Each row of a before or after table is a point. The points were changed in one or more steps. Then noise was added and the rows were shuffled. The steps act on columns, c1 being the first. Name the steps. A step turns or swaps two columns, mirrors them in a line or flattens them onto one, adds a multiple of one to another, or multiplies or shifts one. Angles are multiples of 10 degrees, from the lower column toward the higher: turns from -170 to 170, lines from 10 to 170 but not 90. Use the fewest steps. Two steps may share a column if one is a turn and the other turns, adds or multiplies; they go together, in the order done. Otherwise the lowest column goes first.
In the rows, zero is written as 128.

Before (13 x 2):
[[151  85]
 [116 105]
 [198 145]
 [146 156]
 [110 172]
 [140 137]
 [ 63 188]
 [162 152]
 [108 110]
 [177  72]
 [104 167]
 [198  80]
 [132 156]]
After (13 x 2):
[[130 153]
 [142 103]
 [171 111]
 [ 85 146]
 [ 45 123]
 [125 113]
 [ 84  69]
 [117  87]
 [122 153]
 [219 123]
 [133  96]
 [168 106]
 [ 55 138]]
Steps: turn c1 and c2 by -140 degrees

Before, 12 rows:
[[142 174 165 153]
 [136  58  89 169]
 [113 107 109 138]
 [104 219 128 118]
 [129 229 148 139]
 [174 171 162 133]
 [131  97 122 119]
 [ 78 207 129  71]
 [137 183 140  92]
 [123  90 104 162]
 [ 95 155 200 156]
 [126 111 144 120]]
After:
[[100 126 217 106]
 [112 150 105 133]
 [ 78 124 201  46]
 [131 108 229 139]
 [138 114 178  98]
 [172  92 163 156]
 [ 98  57 157 136]
 [130 110 110 120]
 [131 135  98 120]
 [122 154  90 158]
 [137 165  60 173]
 [144  93 173 160]]
Steps: add 0.5 times c1 to c4; turn c2 and c3 by 90 degrees

Before (14 x 6):
[[144  84 117 159 160  57]
 [130  46 150 160 222  99]
 [125 133 114 131 101 122]
 [138 159 128 115  81 174]
 [ 98 142 121  74 129 160]
 [143  98 110  83 181 147]
 [140 100 150  84 129  35]
 [133  92 122  81 131 131]
 [145 115  96 140  93  99]
 [180 174 155 120 101 189]
 [ 92 173 127  89 126 210]
 [132  70 164 121 141  94]
 [120  80 115 111  98 120]
 [ 95 104 108  94 145 143]]
After, 14 rows:
[[144  83 107 168 111  58]
 [130  48 201 136 170  98]
 [ 93 174 110  93  77 210]
 [118  80  85 127  47 120]
 [ 94 105  60 116  94 142]
 [132  92  93  92  80 131]
 [133  71 227  84  92  96]
 [ 96 142  89  85  78 159]
 [126 132  89 145  52 124]
 [140 101 177  64  81  35]
 [178 176 204  94  52 190]
 [136 162 122 114  32 174]
 [146 116  40 170  43  99]
 [142 100  61 105 132 149]]
Steps: multiply c3 by 3; turn c3 and c4 by -20 degrees; shift c5 by -50

Before:
[[136  74 133 134 165 150 143 134 141]
 [116 160 132 109 112 135  92 116 156]
 [121  98 115 114 157 115 163 172 151]
 [109 118 134  62 170 124  66 121 134]
 [170 116 106 130 166  91  93 161 116]
 [166 128 105 151 129 132 138 148 141]
 [154 182 130 126 181 194 120 165 155]
 [167 159 171 145 118 154 149 177 177]
 [109 141 119 127 121 141 160 174 120]
 [114 100 147  94 167 125 134 143 107]
 [152 132 150  74 148  91 156 120 117]
 [136 137 165 143 172  75 130 145 161]]
After:
[[102  81 149 143 100 110  99 125 127]
 [184 123 125 195 106  86 169 128 118]
 [142 132 156  87 130 128 107 129 142]
 [125  81 132 110  62 115 124 128  78]
 [119  98 133 116 127  80 112 125 116]
 [ 95 146 129 145 142 128 115 128 137]
 [126 103  98 167 101  94 121 127 126]
 [154 164 149 149 143 141 160 127 106]
 [150  90 107 167  86 135  81 127 121]
 [153 249 147 120 159  51 117 128 103]
 [185  81 132 105  81 113 135 126 156]
 [134 188 138  91 156 125  95 124  66]]
Steps: turn c1 and c4 by -150 degrees; turn c1 and c7 by 140 degrees; add 1 times c6 to c2; turn c5 and c6 by -120 degrees; turn c3 and c9 by -130 degrees; multiply c8 by 0

Before:
[[188 182 169 119 119 114 108 129  98 160  73 122]
 [186 130 172 191  71 112 145  50 118 120 168  75]
 [169 112  76  93 156  73 105  64 154 111 163  96]
 [172 137  78 114  72 145 182 150 116 184 153  79]
 [ 91 124 140  93  87 145 116 105  78 125  76  64]
 [ 85 182 163 158 133 153 137 160 142  64  84 103]
 [190 165 139 171 110 127 121  80  92 136  83 154]
 [183 201 140 178 127 138  93 115 146 143 185 181]
 [127 161 168 143 183 152 148  88  71 162  97 140]
 [ 96 172 142 172 156 111 136 130  59 154 120 160]
 [103 158 171 112  96 106 157  54 138  70  90  83]]
After:
[[127 193 167  90 201 124 159 135  71 161 142 144]
 [189 167 157  64 138 132 124 117  95 133 131 187]
 [185 153 188 102 126 137 102 123  99 163 169 125]
 [169  34  87 173 181 124  67  82 151 112 126 145]
 [189 217 147 122 132 162 117 161 147 144  52 169]
 [104 123 159 116 139  89 126  42 136  71 162 162]
 [174 160  96 152  73  92 168  90 116 181 115 109]
 [ 85 220 150  76 113 133 156 134 143  63 139  88]
 [182 105 192 107 119 107 123  29 112 119  64 170]
 [ 94 151 135  91 150 118 114 160  58 153 105 134]
 [ 87 150 129 121 103 148 137  50  77 125 185 116]]
Steps: add 0.3 times c1 to c3; add 1.5 times c6 to c2; turn c6 and c7 by 60 degrees; turn c4 and c11 by -140 degrees; turn c5 and c8 by 30 degrees; turn c8 and c12 by -50 degrees

Before (13 x 14):
[[147 131 167 102 156  84  89 114 111 138 108  55 135 132]
 [159 134 141 130 134 131 159 166 155 134 177 113 182 130]
 [121 167 129 134 132 119  66 135 106 187 123  97 136 134]
 [116 128 161  87 168 102 144 182 148 100 160 136 141 143]
 [170 139 169  94 133  94  94 120  95 169 146 100 119 140]
 [144 159 116  93 146 110 110  82 112 159 158  92 142 129]
 [127 140 166 123 142 114 109  80 134 166 141 106 122 151]
 [138  89 110 112 114 136 139 139 119 121 151 157 165 151]
 [117 147 137 145 108 109 148 145  83 133 138 154 165 136]
 [142 118 117 128 154 152 167 141  93 150 136 154 156 147]
 [145 124 129 149 156 105 118 131 109 121 132 179 137 122]
 [149 135 133 106 115 146 144 146 117 115 112 154 137 119]
 [122  99 122 107 134 112 194 179 164 148 168 140 166 105]]
After, 13 rows:
[[136 141 162 115 137  94 172 163 130 166 117 127 124 153]
 [160 138 133 134 115  75 189 147 146 162 158 141 140 139]
 [136 112 127 148 124 144  72 123 168 152 144 145 156 143]
 [153 118 121 157 130 130  83 107 136 118 110 119 133 103]
 [105 106 142 124 106 123  84  77  92 146 169 175 171 131]
 [144 116 150  96 113  83 248 114 150 139  90 153 134 143]
 [154 109 164 129 136 153 136  99 107 137 165 165 180 140]
 [170 109 177 119 130  80 185 107 160 164 121 123 120 130]
 [132 147 144 105 146 138  78 118 168 135 127 121 169 106]
 [139 113 127  94 106 136  60 129 153 119 127  80 140 136]
 [146 162 131 116 129 132 205 125 153 188 127 102 143 127]
 [120 134 171 129 115 115 112  61 117 101 148 136 145 169]
 [113  93 129 143 154 118  77 117 136 127 158 115 162 129]]
Steps: turn c1 and c2 by -40 degrees; turn c3 and c11 by -30 degrees; turn c4 and c6 by -120 degrees; turn c6 and c8 by -150 degrees; turn c5 and c14 by -130 degrees; turn c9 and c14 by 160 degrees; multiply c12 by 1.6; turn c7 and c12 by 120 degrees

Before (10 x 20):
[[118 143  77 143 202  98 169 135 131  82  85 152 148 137 159 190 113 167
  127 146]
 [109 109  86 158 135 131 105  66 157 125 112 139 116 134 131 164 115 141
  165 167]
 [ 95 124 132  54 131 161  87  99  90 155 153  76 176 131  96 128 175 107
   97 143]
 [ 72  92 119 151 145 127 215  85 147 125 122 121 130 108 140 142 149 129
  137 171]
 [ 54 100  81 134 171  97 160  82 120  86  94 145 133  72 140 131  74 131
  161 171]
 [101  93 116 142 199 176 153 113 166  70  96 111 148  69 113 159 125 123
  127 126]
 [125  96 132 166 173 114 155  69 121  90 143 171 169 110 142 147  92 147
  154 124]
 [130 132  94  15 182 158 176 102  83  88  79  43  67 166  59  91 176 181
  121  60]
 [151 125 160  94 165 138  73 152  76 183 184  61  83 126  46  58 221  63
   64 201]
 [149 125 184  40 191 156 100 142 100 168 117 129  70 151 109 110 183  71
   85 165]]
After, 10 rows:
[[113 105 140  63  90 127 108 117 161 119 120 143 127 137 111 156 117 117
  119 174]
 [119 138  91 149  42  91 109 115 129 159 118 173 160 141 100 192 113 180
  122 144]
 [153 124  47 147 147 155 165 206  99  66 124 140  82 151 128 105 175  70
  126 162]
 [129 129  99 126  75 157 109 246  80 143 226 162  38 166  93  88 177 197
  186  59]
 [ 54 102 111 104  64  99 146 135 123 160 120 165 136  75 109 132  73 162
  175 182]
 [117  98  84  67 108 114 126 110 118 175  84 125 150 109 125 145  94 163
  162 133]
 [ 97  98  71  69  79 171 145 120 168 187 150 152 122  73 107 161 127 151
   67 120]
 [150 121  82 151 141 142 156 153  73  88 182  62  30 127 165  66 224  47
  137 206]
 [ 79  87 112  78 112 124 175 118 149 122 131 131 136 109 128 144 147 204
  107 176]
 [ 94 123 125 111 130 159 129 205  87 144 174  93 127 126 194 131 175  86
  152 145]]
Steps: turn c3 and c5 by 120 degrees; turn c4 and c8 by -110 degrees; add -0.7 times c6 to c4; turn c7 and c18 by 60 degrees; add -1.5 times c9 to c19; turn c13 and c15 by -60 degrees; turn c10 and c15 by 140 degrees; mirror c11 and c12 in the line at 130 degrees

Before:
[[188 107  60 106 164 140 138  82 163 120 133 127 112 150 108 105 144 125
  108 113 155 116  49 154]
 [166 109 137 115 125 138 135 105 141  51 140 165 137 111 117  20 168 117
  151 126 108 116 104  98]
 [132 144 135 113  77 146 128  86 110 113 142  97 126 119 116  55 173 135
  195 100 149 116 135 114]
 [132  78 118  21 136 138 129 120 127 121 147 132 127 113 122 111 133 126
  102 111 122 114 148 103]
 [122  81 142 137 113 108 133 111 145  97 147 131 103 146 121 118 174 185
  120 129 121 121 131 150]
 [109 208 139 131  90 128 137 128 101  95 147 123  85 104 124 120 168 118
  101 101 118 127  95  95]
 [105 139 139 135 128 138 141 126  86 118 126 155  76 131 123 140 147 120
  104 154 114 124 118 118]
 [120  92 132 125 121 144  18  23 116 123  98 149 102 113 131 110 175 130
  121 111 128 136 149 130]
 [143  94 100 130 126  98 138  57 152  69  31 144  92  93 164 136  75 129
  117 122 111 155 123 149]
 [137  80 102 124  98 107 133 125  87 111 132  52 136 112 165 140 172 113
  137  98 133 235 128 125]]
After (10 x 24):
[[111 203 141 101 104 123 142 146  91 109 148 124  91 101 100 135 173 106
  148 137 117 131 104  92]
 [132  77 117 173 127 136 135 129 139 121 156 131 125 111 116 145 124 109
  147 229 120 110 157 100]
 [143 101  99 119 152  95 138  69 127  62  35 135  90 104 107 118  62 136
  143 132 120 151 122 145]
 [132  87 135 125 149 106 132 122 110 117 147 127 105 142  97 156 170 173
  157 116 115 124 130 153]
 [137  83 102 104  88 107 134 132  97  89 132  49 134 109 138 119 254 116
  113 145 146 239 126 129]
 [189 100  62 127 156 133 135  90 160 144 132 123 112 147 110 145 137 109
  139 155 148 116  49 151]
 [117  94 132 120 112 147  16  33 118 125  99 148 102 107 122 142 153 119
  133 143 122 134 151 126]
 [113 142 139 145  78 143 137 139 136 125 125 159  75 128 113 119 116 122
  144 111 110 120 122 122]
 [130 143 128 111 111 147 133  89  75 124 146  94 126 120 113 198 201 131
   59 156 144 116 138 115]
 [173 106 139 137 140 132 136 122 123  90 134 172 143 107  63 222 133  89
   96 144 105 118 103 102]]
Steps: turn c4 and c20 by -120 degrees; swap c5 and c9; shift c8 by 10; add 0.3 times c15 to c21; turn c10 and c15 by 50 degrees; add -1 times c12 to c17; turn c16 and c18 by -160 degrees; turn c18 and c19 by -160 degrees

Before:
[[165 167 181 170 148  98  79 113 147  81  91 125 172 111  99 131 115 192
  182 148  84 116 171 160 182 188 224  86 176 165 113  42 142  96 203 177
  138 127 157 195 214 175 112 106 102 117 113 143]
 [190 149  78 101 170  99  51  83  85 116  88 165  94 106  82  77  78 158
  114  76  59 135 107 116  98  76  57 141 168 130 102 155 124 114  56 107
  109 138 110  98 139  64 151  99 140  74 108 159]
 [151 151 192 108 133 115  79 129  92 110  94 152 100 139  92 124 111 118
  117 120  68 147 119 101  36  99  88 161 157 162 103 137 164 140  88 125
   81 138 100  84 108  94 170  96  62 122 175 171]
 [156 185 130  95 120 125  78  67 117  56  65 171 101 141 108  94  83 122
  125 118 127 116 133  41  59 124 104 121 151 141 114 166 170 116  56 127
  117 175 109  65 152 104 150  97  68 157 148 133]
 [218 122  79 115 188 161 130 153 124 208 137 182 121 119  95 155 165 138
  122 165 106  89 184  90 151 133 106 118  88 144 163 105 154 110 105 168
  125 118 171 132 107  75 123 168  70 114 144 123]
 [131 181 100 134 162 146  26 104  95 137 121 129 117 117 111  70  71 143
  131 122  92 164 159  73  86 120  98 170 164 126  73 150 148 142  67 148
   86 185 102  95 152 139 180 109  67 115 154 124]
 [172 132  78 120 165  97  73 122  72 128 101 168 109 145 141  73 119 148
  141 130 109 147 135 117  78  73 123 124 104 106 105 195 157 166  68 119
   85 149 145 127 121 126 170  96 116 145 153 142]
 [142 170  66  99 193 154 138 166 103 202  99 206  57 135  74 157 157 147
  135 147  44 120 159 116  94 154 133  89 106 108 200  91 151 112 109 170
  153 107 172 103 147 104 100 121 107 111  80 207]
 [154 161 136 170 140 132 100  85 155 106  84  94 207 140 123 145 104 174
  151 184  43 164 138 158 156 147 161  71 112 139 143  39 149 100 170 174
  126  57 146 125 204 211 101  95 136 130  96 125]
 [160 144  97 132 211 175 150 122 110 190 106 173 125  75 135 152 196 179
   96 108  41 126 155 106 145 130 164  76 128 133 200 105 107 149 135 160
  124 123 156 104 172  75 126 139 121 108 124 148]
 [157 145 128  88 214 150 126 152 152 201 124 194  75 134 163 114 171 116
  158 167  84  73 133  64 130 115 138 127  68 148 213  69 131 109 141 191
  147 121 164  95 147  83 145 178  88  90 127 188]
 [138 192 206 198 101  99 109 112 165  99 130 116 167 154 127 177  95 178
  167 140  85 158 151 115 147 186 176  97 162 144 121 102 110 111 155 157
  130  54 135 163 232 191  91 139 156 107  90 150]
 [122 195 166 187 201 104  84 121 127 104 109 151 199 100  98 113 111 161
  150 201  90 148 121 162 179 206 165  69 128 140 153  93 145  69 176 153
   87  57 125 170 206 156  62 130 137 133 105 149]]
After, 13 rows:
[[158 130 129  90 215  71 110 153 153 199  80 192  73 132 165 111 114 114
  160 165  85  69 131  66 129 116 140 127  71 148 215  69 126 106 138 188
  121 121 162 144 144  84 145 211  89  88 129 188]
 [157  72 131  94 118 115 156  66 117  54 125 173 101 140 110  94 191 125
  122 119 127 117 134  42  60 125 105 120 151 143 115 167 168 117  60 128
   83 175 107 203 153 105 152  85  67 159 148 132]
 [154 101 136 167 142 108 141  88 157 107 136  94 207 141 124 143 176 175
  153 183  42 164 137 159 158 148 159  69 108 140 142  38 151 102 168 172
  102  60 148 142 203 212 101  93 132 130  98 126]
 [124  45 166 185 200 161 179 119 128 100 152 154 197  99  99 110 158 161
  154 200  91 148 121 160 179 205 167  70 131 138 153  93 147  70 174 154
  101  57 125  93 207 151  62  66 139 131 105 146]
 [191  78  78 101 175 187 173  84  84 115 149 168  96 105  82  76 178 158
  113  76  59 136 108 114  98  77  56 141 168 129 104 155 125 115  54 107
   66 139 110 173 140  63 151  70 139  77 107 160]
 [167  64 177 171 147 187 137 115 149  81 147 126 175 111  99 132 174 195
  183 149  80 116 171 160 180 188 224  84 175 163 116  44 141  97 205 174
   76 128 156  71 213 174 110 121 103 116 118 142]
 [172  98  78 119 163 202 186 121  73 129 127 169 109 147 141  76 154 147
  142 126 108 148 133 117  77  75 126 123 107 108 110 195 158 168  66 117
   90 147 143 129 119 127 174  36 116 143 154 143]
 [130  93 101 134 163  67 205 103  92 140 167 126 119 118 112  71 148 142
  131 119  95 166 157  73  87 122  99 167 165 126  74 150 148 146  69 150
   45 183  99 174 153 140 182  46  65 118 154 121]
 [218 160  81 112 186  55 130 151 123 209 100 180 121 120  93 157 107 136
  119 162 105  92 185  89 150 133 107 120  85 142 166 102 155 107 105 165
  128 121 172 109 105  75 120 165  72 115 144 124]
 [156 152  97 129 214  13 127 119 109 189  52 174 124  75 134 150 127 179
   94 109  42 127 157 109 144 130 166  76 125 132 198 106 108 148 139 160
  151 121 154 124 173  74 126 138 122 108 123 147]
 [141  43 207 200 100 173 129 110 168  95 171 111 169 153 124 180 139 178
  166 140  88 159 146 117 149 182 176  97 166 144 121 101 111 111 157 156
  109  55 138 107 230 189  91 143 160 104  89 150]
 [141 107  65 100 195  57 101 167 107 203  86 203  60 135  76 156 145 145
  134 143  45 119 158 118  97 154 130  86 105 108 199  93 151 110 105 168
  127 110 172 138 146 105 101 155 108 108  76 208]
 [153  95 192 104 134 151 189 130  90 107 118 154  96 140  92 125 159 119
  114 121  68 148 122 101  38 100  87 164 156 166 105 138 163 142  86 124
  101 138 100 176 110  95 171  23  64 121 175 174]]
Steps: multiply c6 by 2.5; turn c2 and c6 by -160 degrees; add 1.5 times c37 to c44; turn c7 and c37 by 110 degrees; turn c17 and c40 by -160 degrees; turn c11 and c17 by -70 degrees

Before:
[[ 97 111 182  95  88 120 114 113  62 148  90 102 130 167 117 129  89 199
  105 102 122 144  99 104 116 181  88 128 103 109 150 140 116 132 139 108
  195 120 152 165 200 129  79 166 158 158 152  96 114 180 134 158 164 173
  144  72 122 126 102 196  74 166 153 125]
 [191 177 158 112 102 186 135 173  91  92 181  74 190  98 174 126 155 133
  133  91 169  49 124  74 160 100 168 192 108  78 134 157  69 102 164 152
  102 116  93 121  94  84 106 130  69 111 134 142 104 127 156 111 106 153
  132 161 138 136 109 164 145 149 119 112]
 [173  92  80 101 114 110  94 111 142  49 104 162  75 108 150  90 129 127
  145  98 192 155 133  90 157  88 124 102 168 104 122  76  88 140  83 108
  156  94 104 130 169 171 193  87  94  82 142 175 136 128  85 127  30 141
  164 201 201 123 144 104 168 126  79 146]
 [117  85 201  97 141 134 115  79  53  97 115 183 138 178 126 136 124 122
  161  98 165 131 101 149 125 165 122 113  70 188  91 110 167  69 145 110
   87  88 133 119 183 184  28 217 177  83 103 160 119 108 138 142 128 124
  109 112 145  80 201 107 201 180 172 201]
 [ 88  82 119 164 100 188 179 224 149 102 100  71  86 137 188 100 160  89
  195 128 173 144 100  97  55  82  76 186 143 158  95 109 134 130 140  86
   98 179 118  76 192 138 125 131 173 158 100 146 135 135 119 138 168 169
  189 126 137  85  91  68 105 195  86  47]
 [125 149 189  96 105 116 114 202  96 149 140 178 162  68  83 156 107  96
  213 153  84  98 128  88 118 184  94 143 101  89 159  74 125  58  99 158
  109 132 131 114 106 140 174 156 219 111 116 115 121 127 104 103 130  51
   84 116 151 162  90 212  75 208  83 103]
 [160  94  68 118  77 147  72 167 113 138 135  88 114  86 161  94 197  95
   41 102 142 163 162  85 125 125 114 131 123 172 155 144 109 151 101 134
  125 158  31 103  84 111 131 116 210 131 128 128 111  92  76 153 165  68
  144 145 108 101 130 161 138 140 149 164]
 [119  72 109 159 179 153  93 147 120 170 146 181  47 183 159 145 110 148
  220 146 113 140 121  80 181 188  88  98 134 119 145 163 115 141 203  98
  120 141 105 136 162 129 107 194 155 159 122 163 202 141 129  67  92 119
  136 128  80 103 204 195 132 134 102 123]
 [193 151 161 145 127 137 160 124 113  76 128 176  80  31  77 145 123  75
  162 113 184 161 117 100 144 235 126 117  48 120  93 106 125 132  63  93
  115 153 121 128 100  66 185 126 165 159  23  70 140 207  62 106 143 192
   88 119  73 109 136  60 112  89 110 147]]
After (9 x 64):
[[192 150 161 144 127 136 160 123 113  76 128 178  80  31  77 127 122  42
  161 113 183 163 116 101 146 235 125 116  49 119  95 106 132 131  63  34
  116 150 119 130  99  65 185 128 166 158  21  72 138 208  89 106 143 191
   88 121  73 107 208  60 103  90 110 147]
 [190 177 159 112 101 187 135 173  91  93 179  75 190  99 174 140 153 135
  134  89 171  50 123  73 162  99 168 191 108  77 133 154  64 102 165  93
  102 115  95 120  94  82 106 128  68 111 135 141 102 125 115 110 106 155
  133 160 137 135 112 165 142 150 119 113]
 [ 97 111 183  95  89 120 114 113  62 147  90 103 131 167 119  89  91 241
  104 103 122 145  99 103 115 180  87 129 103 108 150 142 105 131 139  47
  197 119 151 164 199 128  81 166 157 158 152  95 114 180  90 157 164 172
  144  71 122 127 143 194  93 168 152 127]
 [125 149 190  97 105 116 115 202  96 151 142 178 161  67  84 105 106  78
  211 154  84  98 130  87 117 182  93 143 101  89 159  75 115  59  99  98
  109 133 133 114 105 140 174 155 218 111 115 115 122 128  61 103 131  52
   84 117 152 163 167 212  73 209  80 103]
 [162  95  69 119  76 147  71 167 112 138 134  87 113  86 162 114 198  75
   41 102 143 163 163  83 126 127 113 131 124 173 155 144 105 151 102  74
  126 158  32 102  85 109 132 116 209 131 127 127 111  92 124 151 166  69
  144 146 107 102 136 162 163 139 149 164]
 [173  94  80 101 115 109  94 110 140  48 104 161  74 108 152 134 128 126
  146  98 193 155 130  91 158  88 123 102 166 102 123  75  81 140  82  48
  157  94 104 130 168 171 194  87  96  82 143 178 135 126 139 128  30 142
  163 203 201 123 145 105 183 127  78 147]
 [119  86 198  98 140 134 115  79  53  96 114 182 137 178 126 189 123 118
  160  99 163 133 102 150 123 166 122 113  69 190  91 110 158  69 145  50
   87  88 132 120 184 185  29 217 176  82 103 160 119 107 170 142 129 123
  110 112 145  79 200 106 169 180 173 202]
 [ 89  81 118 164  99 190 180 225 150 104  98  70  85 138 187  90 159  67
  196 128 174 143 100  95  57  82  76 185 144 160  96 108 144 130 139  27
   97 181 119  76 191 140 125 131 174 158  97 146 135 135  94 137 165 168
  189 125 138  86 113  67 135 196  87  47]
 [116  71 108 159 180 155  93 148 119 170 143 182  47 183 158 142 111 159
  219 146 114 140 120  81 181 187  88  99 136 121 146 163 126 143 204  39
  119 141 105 136 162 128 107 193 156 159 121 163 201 142 200  67  93 120
  137 129  80 104 155 194 117 134 102 123]]
Steps: add -0.7 times c3 to c51; turn c51 and c59 by -60 degrees; add 0.3 times c4 to c33; turn c16 and c61 by -50 degrees; multiply c18 by 1.6; shift c36 by -60
